Every row gives one point. Examples show where two turns around zero, p and q, send a point. Where does a point land after both, in the order given? Backwards means that the second turn is done in reverse. Each puzzle has new turns, and all numbers are rounded.
In the rows, 128 means zero.

Turn p:
[143 125 118] => [138 125 113]
[ 93 113 116] => [ 97 153 126]
[134 105 142] => [112 106 121]
[121 107 145] => [105 113 130]
[149 190 120] => [188 142 152]
Turn q:
[140 140 117] => [148 128 128]
[154 123 115] => [147 106 127]
[140 154 147] => [140 140 158]
[ 82  81 152] => [ 60 127 112]
[125 142 109] => [145 139 116]
Where do these land?
q, then p: [157 121 102] => [130 110  93]
p, then q: [162 105 149] => [111  94 102]
p, then q: [104 115 147] => [101 147 127]
p, then q: [111 158  97] => [161 148 154]
q, then p backwards: [106 140 145] => [ 99 131 120]

Turn p:
[135  99 122 153 113 137] => [111 100 138 130 102 128]
[129 169 125  99 139 177] => [148 137 127  95 164 175]
[105 103 136  88 130 124] => [ 96 136 110 111 154 106]
[105 150 147 139 158 112] => [133 155 108 164 138 139]
[173 145 134 114 130 163] => [151 110 165 111 156 150]
[125 111 126 157  93  89] => [118 135 139 141  79  96]
[123 119 107 145 134  95] => [139 123 108 145 105 103]
Turn q:
[ 97 150 108 111 129  72] => [ 85 116 107 175 104 127]
[117 129 110 130 143 158] => [120 115 116 101 145 140]
[132 151 112 124 110 143] => [123 130 122 107 103 144]
[121 144 106 152 122 126] => [125 133 109 132 123 159]
[141  87 107 119 146 128] => [152 105 104 127 146 102]
[137  81 195 120 115 122] => [162 128 191 148 144  92]
[151 154 158 140 132 147] => [128 170 147 107 131 131]
Where do these land?
q, then p: [129 130  99 131 129 164] => [126 111 119  94 152 121]
q, then p: [104 111 126 125 100 138] => [ 97 108 147 128 132 127]
q, then p: [110 129 174 152 173 102] => [141 146 101 187 134 160]
q, then p: [132 113 110 158 124 120] => [146  97 134 126 124 142]
q, then p: [156 199 106  85  91 139] => [115 182 138  53 103 117]
q, then p: [131 128 145 114 119 129] => [120 144 140 135 129 120]
q, then p: [116 124 155 158 160 105] => [145 129 110 171 130 158]
p, then q backwards: [114 104 105 122 141 118] => [131 121  99 108 145 121]
q, then p: [160 114 132 107 115 137] => [139 137 152 122 131  95]

Turn p:
[138 156 150 127 159 127 123 115] => [140 128 155 131 160 143 148 131]
[102 120 115 151 135 154 122 111] => [113 130 101 102 142 152 120 128]
[131 166 127 113 105 107 118 130] => [147 159 146 146 105 137 141 131]
[165  82 147 111 170 139 126 117] => [127  78 144 129 165 107 117  91]
[140 146 121 124  82 108 114 115] => [143 147 121 158  91 144 139 116]
[121 104 111 133  99 135 157 120] => [118 109  99 113  94 122 132 127]
[115 135 146 145  88 118 118 154] => [120 140 122 160 102 138 111 160]
[163 113 113 146 192  97 133 108] => [120 120 121 135 187  93 168  96]
[ 82 112 142 113  81 142 162 147] => [102 112 131 106  68 133 107 162]
[170 149 120 131 178 143 120 141] => [170 129 136 125 182 108 133 126]
[ 82 125 115 113 118 139 114 149] => [109 156 133 103 110 132  94 138]
Turn q:
[122  83 153 130 141  90 122 123] => [138 132 148 161 168 120  97 116]
[144 159 127 132 132 154 125  96] => [129 134 105  93 111 114 140 105]
[142 140 108 141 124  90 142 128] => [165 124 141 129 131 110 145 147]
[114 137 105 103  69 130  79 109] => [109 124  85 133  94  90  94 169]
[139  79 113  94 149 127 133 157] => [106 115 177 119 150 148  99 146]
[127 146 106 104 116 122  78 149] => [133 140 121 123  89 133  92 165]
[113 109 160 123 136  83 153 136] => [135 142 164 174 152 119 133 118]
[140 156 144 140 141 160 157 133] => [124 125 129 112 112 146 166  96]
[130 137 137 159 116 169 129 128] => [121 106  93 122 119 147 145 107]
[109 134 126 154 157 155 162 121] => [120 138 117 113 154 153 169 110]
Where do these land?
p, then q: [103 144 123 125 109 144 109 161] => [136 130 116 130  81 143 112 137]
p, then q backwards: [138  89 143 146 139 124 139 144] => [128  95 127 126  91 132 130 113]
q, then p: [149  96 125 144 125  93 118 174] => [135  92 115 162 162 126  91 132]
p, then q backwards: [107 153 156 105 104 113 167 110] => [142 160 114 106 119 138 159 173]
q, then p backwards: [151 124 157 128 133 158 151 115] => [131  99 122 106 141 119 131  91]
q, then p: [137 109 145 155  92 151 121 126] => [102 123  88 119 129 121 120  99]
p, then q: [ 84 163  96 110 100 135 146 124] => [ 96 123 135 131  68 110 147 146]
q, then p: [119 102 126 104 161  93 110 103] => [135 158 164 151 169 138 133 127]
q, then p: [143 148 128 162 151 133 123 112] => [160 117 130 117 125 121 147  98]
q, then p: [149 152  82 100 166 137  96 111] => [166 154 184 130 100 123 107 112]

Turn p:
[142 142 127  60 133 130 105 142 152 119 153] => [153 103 157 120 126  89  95  98 136 119 164]
[ 65 129 115 149 137 134 134  84 126 151 152] => [115 173 126 147 152 185 103 140 137 116 147]
[151 104 112 176 117 116 132 144 144 155 121] => [100 106  85 151 133 138 156 114 132 138 109]
[152 141 134  89 100 114  76 135 135  75 117] => [154 133 136 113 101  58 100 104 126 105 105]
[133 150 150 111 148  99 108 150 140  96 137] => [158 140 155 129 123  90 134 109 158 139 125]
[126 103 136 162  96 119 184 117 135 131 119] => [ 93 119 117 117  95 178 152 131 136 126 104]
[131 140 113 140 110 142 146 146 110 108 147] => [123 117 126 129 117 121 142 161 145  99 132]
[148 132 129 119 144 128 127  89 105 136 145] => [167 135 116 114 136 148 132 125 109 116 144]
[153 133 141  97 160 162  94 154 158  86 111] => [161  96 176 151 132  77 110 122 110 138 107]
[114 102 152 132 125 135 121 127  93 156 129] => [109 155 122 129 124 134 147 131  91 136 152]
[108 154 128 156 124 142 159 111 123 182 113] => [112 131  97 127 132 175 117 165 131 165 142]
[114 107 100 144 141 114 150 136 117 143  91] => [ 91 126 121 108 164 143 144 135 125 141 106]
Turn q:
[192  99 157 134 112 113 118 123 130 155 124] => [128 103 141 173  96 113 137  96 139 163 104]
[ 97 146 109 141 118 150 119 115 134 153 154] => [125 126 131 120 131 137  95 148  99 136 166]
[ 82 151 137 127 112 117 117 137 134 154 125] => [115 144  91 121 136 133 100 151 129 150 144]
[140 126 144 143 175 102 112 115 134 147 114] => [ 93 156 139 162 136 108 148 115 133 137 135]
[102 117 113 113 115 157 176 115  86 123 132] => [143 106 140  75 147 100 106 144 110 114 107]
[121 143 118 155 113 127 134 116 129 106 110] => [143 126  99 124 130 118 138 119 110 108 143]
[179 134 123  97 122 165 135 112 108 121 101] => [140  74 147 127 162 134 145  93 130 130 107]
[ 87  69 123  80 159 199 133 121 142  73 114] => [ 96  99 156 109 154 156 107 156 141  31  87]
[107 141 105 119 114  94 117 112 141 148 143] => [114 139 118 107 111 127 110 123 142 146 169]
[150 136 128 142 128 105 144 164 152 142 135] => [140 134 125 140 102 131 163 150 138 156 133]
[121 138 110 149 118 104 108 171 114 121 141] => [173 163 119 136 121 133 124 141 145 135 144]
[159 136 169 137 151 103 122 135 133  94 145] => [127 167 132 144 109 147 163 100 119 130  97]
Where do these land?
p, then q backwards: [154  91 130 123 129 139  81  91  97 141  98] => [113 164 163 173 118 148 144  97 101 105 134]
q, then p: [115 158 126 126 133 124 128 160 115 119 114] => [145  94 131 127 153 124 130 139 140 140 134]
q, then p backwards: [170 106 149 130 104 132 193 124 101 136 130] => [185 125 150 121 132 128 129 153 137  91  78]
p, then q: [118 141 135 105 126 145 113 129 124  86 126] => [136 148 103 144 121 142 136 102 142 140 105]
p, then q: [119 129 113 128 127 135 114 163 150 114 158] => [117 155 114 142  90 124 137 130 117 109 133]
p, then q: [123 129 107 105 124 107 109 104 116 115 162] => [127 141 139 113 124 161 147  90 121 110 135]
q, then p: [ 93 133 131 189 105 142 136 136 134 156  85] => [109 130  97 130 174 101 176 125 160  97 126]
q, then p backwards: [161 124 134 114 122 132 129 100 138 168 149] => [128 112 155 107 130 141 143 153 164 145 110]
q, then p backwards: [119 153 170 159 157  68 116 103 105  98 146] => [101  93 166 140 114  77  74 108 102 131 119]
p, then q backwards: [122 102 133 107 114 131 147 150 157 154 128] => [145 127 126 107 126 128 119  87 154 152 134]
q, then p backwards: [153 148  88 137 110 114 141 114 155 120 115] => [166 123 139 112 125 115 147 145 115 151 163]
p, then q: [ 90 123 120 112 187 169 129 162 143 128 124] => [100 180 138 173 128 118 127 154 106 143  92]
